Each row is a point. Any point is a mix of the corners, with weights that add up to 1. It lies inside the corners' shape when no weight is negative. Is each point inside? If not, which corners have a negative weight?
In the rows, zero is written as 128.

Corners:
(1): [156 139 142]
(2): [117 129  26]
(3): [120  90 185]
(4): [ 93 133 153]
Points:
[100 124  62] => outside (1)
[115 132 146] => inside
[133 110 125] => outside (4)
[119 121 198] => outside (2)
[138 125  80] => outside (4)
[125 144 114] => outside (3)

Corners:
(1): [192  34 152 110 106 199 198  66 176]
(2): [203 103 167 146 197 120 182 111 154]
(3): [160 138 156 153 121 133 106  66 139]
(4): [102 142 189 176 129 120 116 179 110]
(5): [160  66 136  57 142 204 154  42  93]
(6): [ 95  99  91  85 188 118  82 102 110]
(7): [152 114  71 166  86 125 100 167 107]
(8): [114 194 110 119  68 100 163 122 183]
(9): [142 104 168 207 193  92 186 111 104]
(10): [120 151 147 106 110  57  79 127 118]
Points:
[170 116 150 141 156 121 147 106 141] => inside
[126 126  90  82  99 123  91  86 134] => outside (2, 4, 9)
[164 102 134 147 144 127 130  90 119] => outside (4, 8)
[ 98 124  94 163 115 126  98 148 123] => outside (2, 5, 10)
[157 110 116 119 130 130 135  91 136] => outside (4)
[150 112 150 160 147 122 148 120 125] => inside
[149 119 119 128 129 120 135 103 132] => outside (4)
[151 114 135 115 136 116 138 100 140] => outside (4)
[134 134 128 128 120 122 135 114 138] => inside

Corners:
(1): [147 179 193 148 113  84 169 210  64 155 138 119  95  82]
(2): [149 128  98 174 127 110 104  96  93 167 127  75 175 140]
(3): [114 165  94 157 171 120  93 102 121 106 165  76 205 139]
(4): [198 182 124 151 133  92 106  94  84 103 125 116 130 125]
(5): [117 110 150 122  88 123 142 100 142  43 109 182  42 174]
(6): [137 134 201 118 152 117 171 146  75 172 148 107 129  58]
(7): [139  67 139 130 145 140 146 138 145  56 149 180  37 189]
(8): [104 115 112 131 138 150 144  93 104  98 146 205  96 189]
(9): [151 134 105 134 140  85 113 104  84 132 123  83 239 115]
(10): [160 115 163 139  92 167 168 120 157  56 149 188  66 181]
(11): [124 145 167 101 140  85 236 159 104 184 168 117  85  75]
(12): [124  97 142  78 126 137 132 114 166 105 156 209  60 203]
(13): [106 109 117  80 155 167 174 142 147 129 114 158  71 151]
(14): [158 168 130 175 171  95 114  79 116 133 108 116 212 173]
(15): [159 142  97 183 139  92  89 104 126 146 119 112 196  78]
Points:
[135 105 111 124 128 127 138 104 137 114 120 156 124 165] => outside (1, 3, 4, 6)
[164 136 145 154 121 100 115 117 108 132 123 121 139 124] => outside (3, 8, 11, 13)
[133 130 154 129 130 120 171 132 109 131 135 142  88 118] => outside (3, 9, 12)
[123 109 153 123 112 129 161 136 128  91 162 183  74 141] => outside (2, 4, 13, 14)
[135 138 135 130 133 117 145 120 116 131 135 139 124 126] => outside (7)
[155 148 141 135 133 112 137 123 105 119 135 134 115 129] => inside
[139 150 114 151 141 105 100  99  96 137 120 114 179 129] => outside (7, 10, 11)
[120 118 130 102 133 132 161 140 130  84 151 159  74 163] => outside (2, 6, 14, 15)

Corners:
(1): [113 133 123 114 131 176 237 141 126 100 184 145 102 130 144 103 144 129
 120 139]
(2): [137 125 130 108 119 171 149 140 149 130 101 148  93 124 128 138 196 102
 105 132]
(3): [114 132 173  93 144 116  91 126 141 149 137 148 109 120 128 142 127 131
 149 130]
(4): [133 112 138  87  84 130 106 114 131 131  94 129 139 144 111 101 100 143
 146 139]
(5): [ 95 126 115 188 132 125 113 113 140 112 149  78 123 152 146  88 109 130
 133 138]
(6): [145 155 121 152 153 111 110 143 167 138 123 148 111 124 133 115 161 107
 140 145]
(7): [139 134 147 144 111 105 141 137 162 146 145  96 106 132 127 107 190 116
 100 142]
(8): [135 136 130 150 140 150 183 130 118 124 125 113 108 145 111 100 138 119
 129 135]
(9): [131 136 163 129 116 176 149 128 158 127 112 120 135 133 147  99 113 136
 107 135]
(10): [ 94 109 145  93 119 113 127 106 141 121 100  71 134 142 142  93 100 148
 130 141]
(11): [137 139  98 136 130 136 125 131 143 155  98 147 127 138 131  88 103 143
 115  81]
(12): [137 124 144 125 111 107 118 125 133 103 132 109 118 131 137  98 119 137
 116 141]
(13): [128 121 152  98 115 111 105  94 127 115  94 121 175 136  76 120 104 147
 129 104]
(14): [149 128 142 167 131 144 135 120 141 155 148 124 198  99 132 110 113 147
 106 155]
(15): [133 171 113  98 119 136 128 136 126 129 126 122  93 139 127 111 130 139
 139 130]
(16): [146 160 116 106 135 124 178 138 142 138 124 144  87 105 124 151 160 137
 157 104]
(17): [129 123 140 119 117 141 107 149 123 124 100 133 160 122 145 100 129  64
 158  98]
(18): [129 110 130 120 119 170  92 105 159 147 115 131 110 120 150  86 129   7
 111 152]
(19): [140 154 126 116 152  98  81 166 162 154 132 137 122 151  96 225 154  62
 142 147]
(20): [144 120 111 112 147 127 103 132 137 111 140  74 161 140 119 103 139 143
 164 110]
(21): [155 134 148 123 141 121 107 121 132 148 136 127 155 151 138 139 139 101
 147 137]
Points:
[126 132 147  96 126 114  80 123 143 127 110 121 125 134 126 131 126 116
 153 129] => outside (1, 7, 8, 11, 14)
[131 130 134 121 123 135 131 121 139 129 120 121 130 129 130 101 128 126
 129 129] => outside (19)
[134 132 126 113 120 135 129 129 144 127 119 116 129 128 126 107 133 122
 126 126] => outside (3, 5, 8, 21)
[130 133 134 114 126 123 119 131 138 132 123 126 118 133 126 117 139 114
 138 126] => outside (9, 14)
[132 143 129 116 124 133 126 130 136 129 125 121 118 135 128 113 129 127
 132 131] => inside

Corners:
(1): [108  92 122 165  81  67 141 150 134 110  90 121 147 206 213 148 147 171
 171  95]
(2): [115 146 112 128  88  86 118 108 170  70  68  61 178 158 210 165 187 125
 166 114]
(3): [ 98 153 141 119 105 154 167  70  77 128 120 163  76 115 183 107 137  97
 130 170]
(4): [181  85 148 139 194 120 149  78 171 159 154  99  99  75  80 138  91 184
 113 105]
(5): [110 150 119 129  72 127  96 151  59 110  55  92 181 122 177 165 194 154
 160 109]
(6): [ 59 203 101 165  84 186 106 106 110 104  97 133 167 155 184 123 145 141
 152 153]
(7): [111 136 179 162 123  94 120 131 108 105  40  99 212 136 228 181 190 146
 102 110]
(8): [141 132  93 114 197 121 133 157 167 153  81  78  85 133  87 129 127 151
 113 129]
(9): [190  85 152 150 197 136 148  89 104  75 133 165 113  84 103  79 139  91
 117 136]
(10): [218 128 134 106 182 135 124 137 125 149 161  88 121 177  85 106 109  87
 145 113]
(11): [107  96 210 146  97 229 158 136 107 136 134 164  76 122 141 124 118  52
 130 148]
(12): [ 63 215 154 180  63 151 131 102 113 112 132 149 152 203 204  90 214 145
 152 144]
(13): [100  86 196 107 142 165 161 140  81 110 174 129 100 113  96  76 101  82
 109 131]
(14): [ 70 185 152  85  87 196  37  65 111 138  79 144 175 174 187  95 153  86
 159 158]
(15): [132 185 196 148  95 129 116  81 136  82 119 192  86 112 179  84 125 109
 137 172]
(16): [135 141 135 141 213 115 108 127 104 170 139  64  39 116  89 153  71 121
 152  65]
(17): [145 109  96 102 187 147 115 118 135 106 177 124  89 150 110 172 128  91
  95  98]
(18): [105 127 141  97 155 183 181  98 142 154 153 158  57 107 106 112  91 137
  75  66]
(19): [182 124 130 155 126 126  96  84 145 143 154  90  35 146  95 131  79 110
  94 132]
(20): [181 117  94 134 170 127  91 137 147 213 173 129 126 118 121  98 127  81
 124  88]
(21): [ 68 186 141 151  63 149 112  87 129 117  82 171 177 187 156 167 134 105
 174 124]
Points:
[108 143 131 134 105 135 121  98 118  93 106 131 150 153 169 142 141 133
 134 128] => outside (8, 11, 12, 16, 20)
[117 140 144 133 132 143 138 114 121 121 122 129 127 130 137 128 136 117
 134 117] => outside (1, 14, 19)
[118 135 143 140 110 137 129 114 120 122 109 129 135 142 157 121 139 130
 138 125] => outside (16, 17)
[135 127 142 139 137 130 126 108 122 109 111 128 132 133 151 121 145 115
 132 124] => inside
[134 128 144 143 141 138 136 113 127 133 151 133 105 137 138 119 125 109
 121 110] => outside (5, 8, 14)
[119 139 138 136 129 129 126 116 128 119 100 117 134 141 154 138 144 123
 132 121] => inside
[111 143 138 134 121 143 121 113 120 124 104 128 122 134 154 127 142 124
 133 129] => outside (10)
[132 129 148 139 133 141 137 111 118 124 129 129 113 132 140 128 127 116
 124 114] => outside (8, 14)
